Each point is reached from the start by the listed moves, each made 0, 1 or 2 times, or once backwards (-1), plus a little noise. Is the number of moves made odd or even? Then give how often each move was made.

Moves:
(1): [  6 -12  10]
(2): [23 14  5]
(3): [-8 23 28]
Start: [ 8 -8 14]
Points:
[ 22 -43  -5] -> even (1, 0, -1)
[11 -9 60] -> odd (2, 0, 1)
[35  4 65] -> even (2, 1, 1)

Moves:
(1): [  6 -14  -7   4  12   2   1   4  -7  -7]
(2): [ 8 -2 12 12 -4  6  0 10  7  3]
(3): [ -1 -11  20  10  -6 -11  -4   7 -20   5]
(4): [ -1  -8 -13   6   9 -15 -11   6   8  -9]
(5): [ 0 -5  9 -1 18 -3  4 -7 -5  5]
(6): [-26  -3  13   9  19   2  18   5  -3   1]
(7): [ 16   4 -17   2   2 -12   3   6  -2  -4]
(8): [ -1  -5  12  -7   3  -1 -12  17   0   1]
(9): [  7 -14  -4 -14   1  -3   9  -2  10  12]
Start: [-13  14 -11  16  -3   4   0   6   4   8]
Points:
[-43 -22   2  -8  65  28  73  -3  16  37] -> even (1, 0, -1, -1, 1, 2, 0, 0, 2)
[-24  -8  -3   7  -9 -27 -45  51 -10  -1] -> even (0, -1, 1, 1, -1, 0, 0, 2, 0)
[ 38 -21 -26  -7  -3  12  -4  64  53  19] -> even (1, 2, -1, 0, -1, 0, 1, 2, 2)
[-25 -62 -52  33  95 -37  53  15  13   3] -> odd (2, 0, 0, 2, 1, 2, 1, -1, 2)
[-38  18 -10  40  42 -41 -21  37   8 -11] -> even (-1, 0, 0, 2, 1, 1, 1, 1, -1)
[-17 -20   9  79  71   5  20  17 -10 -12] -> even (2, 2, 0, 1, 2, 1, 0, -1, -1)
[-33 -15  73  19 -18  27  36  21  15  64] -> odd (-1, 2, 1, -1, 0, 1, -1, 0, 2)

Moves:
(1): [  7  -1  -5  -5  -4   4  -9  13  -8  15  -1 -17   0  -3 -14 -10  10  -4
   4  15 -16]
(2): [ -7  14 -12   6   3   0   8   1   2 -12  -6 -12   2  -2   5   4   2  -3
  -1  -1 -16]
(3): [ 10   4   2 -12   8   1   7   8   6   0   5   8  -4  17  11  -9   4   1
 -12 -14  -1]
(4): [  2   5  -5  12  -8  -9 -11   0  13   5  15   4   4   4   5  10  -9  -4
  -3  -5  11]
(5): [  0  -5   5  -7   4   0  -5  16   6  14  -8 -16  -3  -6  -2 -19  13  -6
  -8  11   5]
(6): [  3   1  -3  -3 -13   4  -1  -2   7   4   7   4   1 -12  -3   8  16 -14
   9   8 -15]
(7): [  4 -15  -3   9   1   1  14  -2  10   6 -10   3  -6  11  -3  -2  -8  -2
  -1   5  -1]
(8): [ 10  -1  -4   5   8 -17   4 -14  10 -29  -4  10  -5   6  -3  15   0  11
 -12   4   9]
(9): [  4   2   0  -1   7 -15   0 -15   1   3  -2   5   1  -3  -1  -5   4   6
 -13  -8   4]
(10): [-10   4  -2  -2  -8   7  -3  13   2  11   2  -2 -13 -16  -5   7  -6  15
  -2 -10  -7]
(11): [  2 -15   2  -1  10  -3  -6   6   7   7  14   0  10  -4   0  -7   5   7
   1   6  -1]
(12): [  2  -4   0   2  -4   4   3   5 -16  -9 -12  10   2  -6   8 -11  -7   0
 -18   0  -8]
(13): [ 6  8  2  5 -2  2  8 -9  9 -6  4 -6  5 -5  0  1 11  7  2 11  4]
(14): [ -6  -5 -14   0   7  -9  13   0  -5  -4   4   6  -1   4   0  -7  15  -4
   0  14  11]
(15): [  4   0 -25  -7 -17   8   3  -6   5 -17  -9 -17   4  -8   0  -7   7  -1
   9  -8  -2]
(16): [  2  10 -12  -1  10   4  -6  -7   6   5  13  -1   8  -4  -6  21  -3  -3
   7  -6   4]
(17): [  0   1   5  -7   4 -10   5  10  -9  10   7   3   3  -4  -2   4  -8  -3
  -8 -11   2]
(18): [ -2  -9   0  10   3   8  13   1  -1  -4  -1   0  -6  10  -3   7   4  -5
  -5 -16  -3]
Start: [  8 -13  20   2   2  16  -3   6  16   1   3  -1  -5   3   7   4  -7  -9
  -4   5   8]
Points:
[ 80 -48  62  -4  28  -1  60  65  55  16   5  -9 -28  52 -18 -21  82 -53
 -68  59 -20] -> odd (2, 0, 2, 0, 2, 2, 1, 2, -1, -1, 0, 0, 2, 0, -1, -1, 2, 2)
[ 10  39   0 -24   8  57  -4  33  13 -28  -1  -3  26   1  75 -33  21 -53
 -19   8 -37] -> even (-1, 2, 2, 0, 1, 1, -1, -1, -1, -1, 0, 2, 0, 0, 0, 1, -1, -1)
[ 13  23 -77  18 -33  -7   6 -47  86  -5 -28 -72   4 -37 -13  25  12 -38
  25  11  -5] -> even (0, 2, -1, 1, 1, 1, 2, 0, 2, 0, -1, -1, 0, 0, 2, 1, 0, -1)
[-13  12 -70 -18  -1   9  19 -39  42  -2  16 -73  30 -78 -19 -16  71  24
  49  45  13] -> odd (0, 1, -1, -1, 0, 0, 0, -1, 2, 1, 1, -1, 2, 2, 2, 1, 0, -1)
[ 75 -24 -44  -8 -22 -41  33 -52  71 -12  20   7  12  19 -15  27  20 -39
  -6 -21  -1] -> odd (1, 0, 1, 1, -1, 2, 2, 1, 2, -1, 0, -1, 0, 0, 2, 0, 2, 0)
[ 62   9 -24 -13  11 -15  -2 -50  95 -67  82  12  43  23  37   6  76  10
  21  44  37] -> odd (0, 0, 2, 1, -1, 1, -1, 1, 0, -1, 2, -1, 2, 1, 1, 0, -1, -1)
[-10  32 -13  25   0  19 -14  18  -1 -73   5   6   2 -65   4  92 -62  41
 -32 -28 -49] -> even (0, 2, -1, 0, -1, 0, -1, 2, -1, 2, 1, 2, 0, -1, 0, 1, 1, 0)
[ 44 -58  -7 -16  53   8  10 -26  35 -17  67  63  23  25  -7  49  44 -36
  13   3   3] -> odd (0, -1, 1, -1, -1, 2, 0, 1, 0, -1, 2, 0, -1, 1, 0, 2, 0, 1)

Moves:
(1): [  4   8   1  -9  -1   6   9 -10  18  14  -5   0   5   1  -4   0  10   9
 -15 -16   2  -2  12  11]
(2): [ 4 -4 -2  2  0 -7 -6  0  3 12 -7  0 -7  1  4  6  7 -2  7 -7  1  0 -4  0]
(3): [ -2  -2   1  -8   1   8  -2  -2  -6   0 -11   3  -9   9   9  -6   1   3
   0   4 -10  -4  -4   3]
(4): [ 1  4 -2 -3  0 -1 -8 -4  3  5  1  2  3  2  9 -2 -2  4  0 -5  4 -5  5 -1]
(5): [ 7  4  0  5 -8 12  3 -4  6  4 -5 -9 -4 10 -3  3 -4  1 -3 -3 -1 -2  3 10]
(6): [ 0  5 -6  0  0  2  8 -3 -7  3 -3 -3  2 -3 -2  3 10  0 -3 -2  0 -2  6 -6]
(7): [-5 -3  2 -1 -4 -4  4 -6 14 12 -4 -1 -1 -5  3  8 -1  7  2  0 -7 -1  5  4]
(8): [ 9 -7  3  1 -9 -3 -2 -4 -3 -1  3  4 12 -5 -1  3  0  6  3 -5 -1  1 -4 -2]
(9): [ -4 -11   1   6   9   3  -2   9  -2  -9  -4  -4  -4  -6  -3  -7   5   7
   4   6   4   0  -3  -8]
(10): [ -2   7   0   9   9   0   5   1   1   6  12  -2   0   0  16   1  -8  -3
   8 -10  -7  -7   0  12]
(11): [11 11  2  0  2 -4  2 -1 -8  7 -7  1 -6 -2  5 -4 -1 -2 -2 -1 -5 10  7 13]
(12): [ 1  6  2 -1  4  1 -4 -6 -3 -5  6 -4 -1 -5  8 -4  8 -2  8 -3  5  9 -2 -4]
(13): [  2  -2  -5   6  10   1  -8   4  -2  -1  -3  -3   1   4   5  -2   1  -5
  -9  10 -10  -2  -4  11]
(14): [  9   4   0   0   0  -1  -2  10   2  -3   5  -4  -7   8   4   5   6   6
 -12   0 -10   3  -4   6]
(15): [-4 -3 -5  0  0  6 -2 -3 -7 17  5  0  4 -2  1  7 -5  3 -4 -9 -1 16  2 -2]
(16): [-2 -5  4  4 -3 -3 -2  3  1 -6 10  1 -8 -6  1 -7  0 -3 -6 -1  1 -2 -6 -1]
(17): [ -1   7  14   9   9  -4 -13  -1  -2  -1  -1  14  -6  -6  12   4   0   1
   9  -1   0   1   4   3]
(18): [  4  13  -3   0  -2   1  -5  -6  14   3  -6   3  -4  -6  -1   0   1   8
  -6  -5 -14   0  -8   6]
(19): [-2  7  9 -1 -6  3  1 -2 -1 10 -3 -8  5  9  0 -5 -3 -4 -4  2 -8 -2  3  0]
(20): [-14  -1  -3   5  -2  -5 -13   7  -7 -13  -1  -6   4  -8   5  -9   3  -4
  12   8  10  10  -2   7]
(21): [-10  -5  -8   1   3 -10  -2  -5   2  -5   4   6   1   1   6  -7   4   7
   8  -3   3   4   2  -4]
(22): [  1   4   8  -3 -10  -6   4  -4  15   6 -11  -2   2   5   8  13  -5  -5
 -12 -22 -13   3   3   2]
(23): [  0 -12  -4  -6   2  10  -5   9   2  10  -1   3   6  -8 -14  -6   5  -7
   2   5  -2   7   5 -11]
(24): [ 4  2  0  4 -3  5  6  6  5  0  1  0  2  4  4 -1 -1 -1  2  7  0  1 -8  0]
Start: [  1   9   1   2   9   4  -1  -8  -2   7  -5   1   6  -1   6   2 -13  -4
  -3  -1  -4  -6   2 -11]
Points:
[ 62  22  14  25  26  29 -60   7 -26   4  -6  33 -19 -29  31 -36  42  -6
   3  17 -27  -5 -16  -6] -> odd (0, 1, 1, 1, 1, 2, -1, 2, 0, 0, 1, 1, 1, 1, -1, 2, 2, 1, 0, 0, 0, -1, 2, 1)
[ -6 -50  37 -18 -26  27 -14  22  -7   8   5  -5  25  -4 -21  -2  -9  24
 -44 -10 -42  42 -25 -69] -> odd (0, -1, 1, -1, -1, -1, 0, 2, 2, -1, -1, 0, -1, 2, 2, 1, 0, 0, 2, 0, 0, 1, 1, 0)
[ 42  -7 -19   1  49 -20 -49 -11  70  95 -20  44  -2 -41   9  35  40  39
 -66 -88 -74  65   7  18] -> even (2, 2, -1, -1, -1, -1, 0, 1, 1, 0, 1, 0, 2, 2, 2, 0, 1, 2, -1, -1, 2, 1, 2, -1)
[-24  -4  23   4  -8   8 -33 -37  60  32 -22  37 -17   7  67   0 -26   0
  33 -11  12  10  32  -6] -> even (0, 0, 1, 2, 2, -1, 2, -1, -1, -1, 0, 1, 0, -1, 0, 1, 2, -1, -1, 0, 2, 1, 1, 2)

Moves:
(1): [-10  -9  -5 -11   9  -1  -9   8   1   5  -7  -3   2   2   3  25  -5  16
 -19  -8 -14   7   5  -8   9]
(2): [-22   0  14  -7  16  -5  -6  -5   9   0  -2 -17  17   3  -9  -2   7  -8
  -9  23  -1  -8   2  -1  -2]
(3): [ -5   0 -11   1   0  -5   3  -4  -4   5 -10  -1   6  -7 -14  17  -5   6
  -8  -6   2   6  -7  -3   0]
(4): [  3  -9   2  -4  17  18  -7  -2  -3   7  -2  -8 -12  -4  -4 -15   2  -6
  -8  -7  13  -7   5  -3  -1]
(5): [  2   5   8   1  -4  -6 -18  13  16   3   2  -3   7   0 -18   0   1  -7
   6  -6   2   5   1  -8   3]
(6): [ -6 -15 -10 -12  -8 -14   4  -1  15   4 -20  -1  -2   0  10  -8  13  -3
  -7   1   0 -12   7   1   8]
(7): [ -8  -4   6   2   9  -3   1   2  -2  -5 -13  -4   1 -16  -4   2  -5  -6
   8   1   0  -6   6  -2  -1]
(8): [ -9  11   3 -12  21   4   9   7   4 -16   7   7  -9   3 -15  -4   0   1
 -27   2  -8   4  -6  10   4]
(9): [  3  -4  -9 -10  10  -3   0   1  -1  -7  -1   1   9  -4  -1 -12 -12  -6
  -3  -4  -3   2  13  -6  10]
(10): [  9   1  -7  -8  11   3   1   1   2   3   0  -5   3  -6  12  -3   6  15
  -1  -4  -9  -6 -13  -7   9]
(11): [-4  4  1  8  1  0  1 -3 -9 -4  0 -1 -9  8 -3  1 -1 -9  3  1 -5  5  6 -7
 -5]
(12): [ -6  -2  12  13  -4   8   3  -8   9  11  -8  -4   4  -7  -8  -4   9  -2
 -21  -4   7   5  -6  -7   5]
(13): [ -9  11  -7  -3  -1   1   2   4  -6  11  -5   8   2   4   3  -2  -2   0
   2   9 -12   4   1   8  -7]
(14): [12  8  0  4 -5  6  9  3 -3  4 11 -6  3 -4  2  1 -3 10  2 -2  0  3  5  1
 -6]
(15): [ -1  -8  -5  -2   0   7   6   5  12 -10   7  -6  -3   0   2   2   6 -17
   0  -2  -4   3 -11   6   2]
(16): [  3   8   1   3  -5   1  -2 -10   4  -2  -3  -6   6  -7  12  -7   0   5
  -8  16   2  -2   0  -4  -3]
(17): [ 1 -7 -6  3 -6 -8  0  8  0 -1 -3  9 -4  8 -3 -4 -5  1  2  9 -5 -8  2 -1
 -4]
(18): [  1   9   4  -8   0   0  -2 -13  -8  -5  11   7  12  -9   5 -10   6   5
 -17  -8  -4 -14  -5 -13  -6]
(19): [ -6  -7  -3  -8 -10  -2   3  -1 -10  11  -1  -8 -15   5   9  -2   2  -6
 -17   8 -12   6  -3  -3   8]
(20): [ -7  21  -8 -18  -5  12   3   2   2 -17   8  -8  14   9 -14  -6   8  16
  -6   7 -17   1   6   5   9]
(21): [  4   0  15  -2   0   9  -6  -8   6   8   1  -1  -6   5  -2   7  -3  -6
   2 -13  -8   5  -4   6  -5]
(22): [  5 -16   0   5  -4 -10 -10   4  -1  -7   2  13  -9  -4  -4  -7  25  11
  -1  -7 -19  -6   6   7  -1]
(23): [ -6  -2  17   5  13 -11  -9  10 -10   5   5  -4  -6  13  -8 -17  -9  13
 -12  -7   9  -1 -11   4 -11]
(24): [-13  -3   8   5 -13  -6 -12  -8  29  -2   9   3   1   2 -16  -9  11   9
   9   3   4  -6   5   4  -3]
Start: [ -2   2 -11  -3  -4 -20  -5 -18 -17   8  -6 -14  -1   3   4  -8 -11   2
  -3  -9 -15  16   9   1  -3]
Points:
[ 25  37  21 -16  30  69  36 -59 -34  13  41 -24 -40 -23  41 -44 -56 -28
 -88  28   8  10  10   7 -34] -> even (0, 0, -1, 2, -1, -1, 0, 2, 0, -1, -1, 0, 0, 2, 0, 2, 1, 1, 1, -1, 1, -1, -1, 0)
[-27 -44 -33 -29  30 -94 -22  64 -46 -55  17   2 -78  39 -57 -12 -22  17
 -95 -51 -85  82  18  26  35] -> odd (1, -1, 1, -1, 1, 0, 0, 2, 2, -1, 1, -1, -1, 0, 1, 0, -1, -1, 2, 0, -1, 2, 2, 0)
[-51  36  39  33 -68  -7 -68 -34  84  18   6  11  26  38 -61 -47  48  37
 -36  23 -56  25  47  11 -28] -> odd (1, 0, -1, 0, 1, 0, -1, 0, 0, -1, 1, 2, 2, 0, 0, 2, 1, 0, -1, 1, 1, 1, 0, 2)
